Each row is a point. The last column is the point's height on a tilted bowl or saddle (a function of degree 2), plus a little noise. Count its main directions that bend up, bend down and stay straight.

Points (11 x 3):
[[ 27  36  -2]
 [  7 -17 -15]
 [-26 -28 -37]
 [ 43 -17 -27]
 [ 32  14  -4]
 [ 25  25  -1]
 [-60  -5 -50]
 [ 23 -43 -45]
 [  4  13   1]
 [ -3 -31 -29]
 [-10 -13 -15]]
Directions: 0 up, 2 down, 0 straight

Points (16 x 4):
[[-14 -50  11  -7]
 [ 20  38 -34  21]
 [-32  -4  -7   5]
 [ -3  19  19  11]
 [ 10 -17   4   1]
 [ 15  43  38  36]
 [  1  23 -43   6]
 [ 31  15  53  16]
 [-32  27  16  13]
 [ 65  44  39  84]
 [ 19  48 -12  43]
 [ 24  -8  -2   8]
 [ -3  21  38   5]
 [  4  -6 -15   2]
 [ 24 -13 -10   4]
 [ 12  -6  19   3]]
Directions: 2 up, 1 down, 0 straight

Points (25 x 5):
[[  8  11  29   5 -18]
 [ 43 -30   4 -54  49]
 [-19 -13 -48 -42  11]
 [-15  25 -33 -29  20]
 [ 15  26  -2  32 -19]
 [ -1  -3  -1 -11   0]
 [  2 -22  37  39  41]
 [ 12  -6   8  38  14]
 [ 16  10 -11 -25  -4]
 [  7 -32  -3 -31  13]
 [-19  -6  31 -11  24]
 [-34 -15 -36   6  11]
 [ 18 -28 -15   8   8]
 [-13  17   6  16  -3]
 [-64  74  38  45  24]
 [ 32  25 -29  -8 -11]
 [-21   8  25 -38  38]
 [-38 -14  19  -4  36]
 [-10  51 -62  26  46]
 [ 22  -9 -36  17  10]
 [ 44 -27 -13  31  35]
 [ 11 -20  24  10  13]
 [-13  12  -9 -17   7]
 [-63  -7  -2  32  66]
 [ 18 -24   9  16  13]]
Directions: 3 up, 1 down, 0 straight

Points (45 x 7):
[[  -6   20  -41   -3    7  -31   30]
 [  57    8   20  -10   -1   21  -35]
 [ -29   26   15    6   -2   22  -16]
 [  28    9    2   -3   56  -35  -21]
 [ -16   12  -34   16  -11   46  -20]
 [  -3  -15   30  -37   25  -36   -6]
 [   6  -33  -20  -20  -15   45  -39]
 [   3   26   27  -24   16   15  -26]
 [  19  -12  -17  -47   26   10   -7]
 [ -23   47  -27   -4   26  -26    8]
 [  -1    1  -34   46  -15  -30   31]
 [ -15   -7  -14  -45    4    8    5]
 [ -52    4   14  -19   12  -25   -5]
 [  14   29  -10   62   27   33  -35]
 [  60  -14  -10   -8   -8   14  -28]
 [ -33   35   30    6    6   25  -25]
 [  19  -12  -30  -21  -32   25  -18]
 [  17   -2   12  -19    7   10  -15]
 [   2    5    5   24   -5   27  -17]
 [ -12  -17  -36  -11  -26  -46   40]
 [  18   67   15   -7  -20   27  -31]
 [   3   50   -8   25   14   -3  -10]
 [ -23  -52  -24   22   27  -23   30]
 [ -74  -16  -27  -28   35    5   22]
 [  19   24   44    4  -28    1  -23]
 [ -13  -10  -52  -12   -5   14   16]
 [ -13   -9   -5  -50  -12   25  -14]
 [   1    9   28  -17   32   23  -29]
 [ -15    1   31  -31    8  -50  -14]
 [  18  -37  -22   21  -16   -9   11]
 [ -21  -17 -100    0   37    2   40]
 [  13   24  -26  -17  -37   12   -1]
 [  78   27   14  -31   67   21  -89]
 [  18   16  -11   32   38   -7  -14]
 [ -32   32   19   -7   12    3  -16]
 [ -11  -14  -11   -9  -36   21  -16]
 [  27   -4  -33   47   15  -63   30]
 [   2   32   32   45   15   26  -22]
 [ -38  -14   12   -6    8   21   -9]
 [   8    9   22   12   20   35  -31]
 [ -14    9   59  -25   13  -17  -29]
 [  17  -16   17   13   13  -27    7]
 [  11   -3   10   26  -45    9  -15]
 [  -3   47   34   -7   25   45  -45]
 [ -13   17  -34   55  -30    7   11]]
Directions: 1 up, 2 down, 3 straight

Points (70 x 9):
[[-22   2   2  36 -14  -6  23  -3  19]
 [  1 -39 -32  21 -35   9 -22 -32   1]
 [ 20   2   8  24   0   9 -26  -8  26]
 [  6  11 -21 -13   0  28 -20  57  16]
 [ 19  37  -3  -5 -32 -25  47  -6  31]
 [-24  -6 -23 -20 -24  17 -11 -16 -13]
 [ 19  30  30  -2 -14  15 -21  -6  14]
 [ 37 -11 -42  23 -29 -33  16   3  31]
 [ 15 -22  49  38  -7   7  65 -20  47]
 [-16 -43   4  13  26  13   8 -18  -3]
 [-43 -63  -7  36   2 -14 -32  14 -18]
 [ 40   7 -22  27  18 -26  51 -55  59]
 [-11  -8 -26  17   4 -25 -45 -22  24]
 [ 16  32  -3  -4 -29 -36  19 -17  28]
 [-26 -38 -23 -15  17   7  14   7 -28]
 [-16  29 -45 -27  62   4   8 -15  41]
 [ 19  41  -9  13   7 -18  20 -23  32]
 [ 37   1  22  12   9  37 -18  13  34]
 [ 40 -28 -32  -7  30 -10  12   0  19]
 [ 23 -61 -24 -12   4 -23  -9  46 -29]
 [  0  30  22  19 -26   0  14  17  25]
 [-14   6  -2 -58  43  18  43  16  14]
 [-18   9 -58 -29 -13  -6  11 -11  -4]
 [-11 -12 -27   4  17 -27 -34  23   2]
 [ 33  25  23  -9 -18 -49   1  31  21]
 [  1 -53  17 -26 -24 -11 -13 -11 -17]
 [ 54 -53 -10   8 -25  37 -11   0  17]
 [ 23  42  13 -18  -5 -14  37  12  22]
 [-34 -27 -53 -56 -13  37   5 -22 -32]
 [ -4 -77   2   6  48  34 -54 -47  53]
 [  9  18  30  21  27  -1   8  12  32]
 [ 22 -28 -46 -20  30 -17   3  29   3]
 [-58   4   7 -71 -13 -16 -31  21  -6]
 [ -2 -39 -31   3 -27  32  10  12 -29]
 [-10   0 -13 -81  21 -33  39  12  12]
 [ 24   3  16   7 -22  10  -9 -25  19]
 [ 13   5  16  51  14  16 -37 -19  56]
 [ -1 -54  26  12 -44  45  -7   4  -1]
 [ 18 -42   6   6  12  13   0  -3   2]
 [-23   1 -24  -7   0 -24 -25 -60  29]
 [-40   0   2  -2 -25  -7   2   1  -1]
 [ -7 -18   0  27 -20 -15  -3 -32  16]
 [-10 -31  20  43  25 -22 -48  31  16]
 [ 39 -12 -14   2 -38 -22  27   7  20]
 [-20  49  36  37 -70 -28  -3 -28  74]
 [-26  24 -18 -73  21  14  32 -31   9]
 [ 22  35  37  57  23   9  -5  33  70]
 [-34  -1 -26 -15 -15 -13  -4  27  -8]
 [  6   2  18 -27   5  15  12  -1  -1]
 [  3 -21  33  23 -55  35 -50 -21  40]
 [-48  -5  72   7 -16   2   7  36  21]
 [ 23  46  26   1 -40   0 -11  33  24]
 [ -9 -29  36 -50  -8 -18  20  -8  -6]
 [-27  32 -55  20   3  54  24 -19  -2]
 [ 29  -4 -12  11 -10  -4  28 -21  14]
 [ -5  16 -13   9  35 -24 -15  -6  27]
 [-27   0  18   1  19 -31   4   9   4]
 [ 44  -5  15  37 -26  13   8 -16  44]
 [-18 -38 -15  -2 -35 -11 -11  -5 -20]
 [-41  37  -9 -22 -32  43 -67  -6  24]
 [ 12   6   0  19  -8 -11 -41  -3  21]
 [-13 -70  52 -14   9   7  13   2 -13]
 [ 12 -19 -70   2  17  20 -34 -12  20]
 [  3 -19 -12 -30   6  35  15 -33 -17]
 [ 13  11  42  12 -35   4 -11 -38  33]
 [ -1   3   5  -6   9  26 -14  50  11]
 [-20  -7 -10  29 -60 -15  43 -30  23]
 [-13 -11   5 -41   9 -16 -22 -14  -5]
 [-15  -5 -57 -39   0   1 -24 -20   2]
 [ 11  70   0 -67 -21  21  -6 -15  -5]]
Directions: 6 up, 2 down, 0 straight
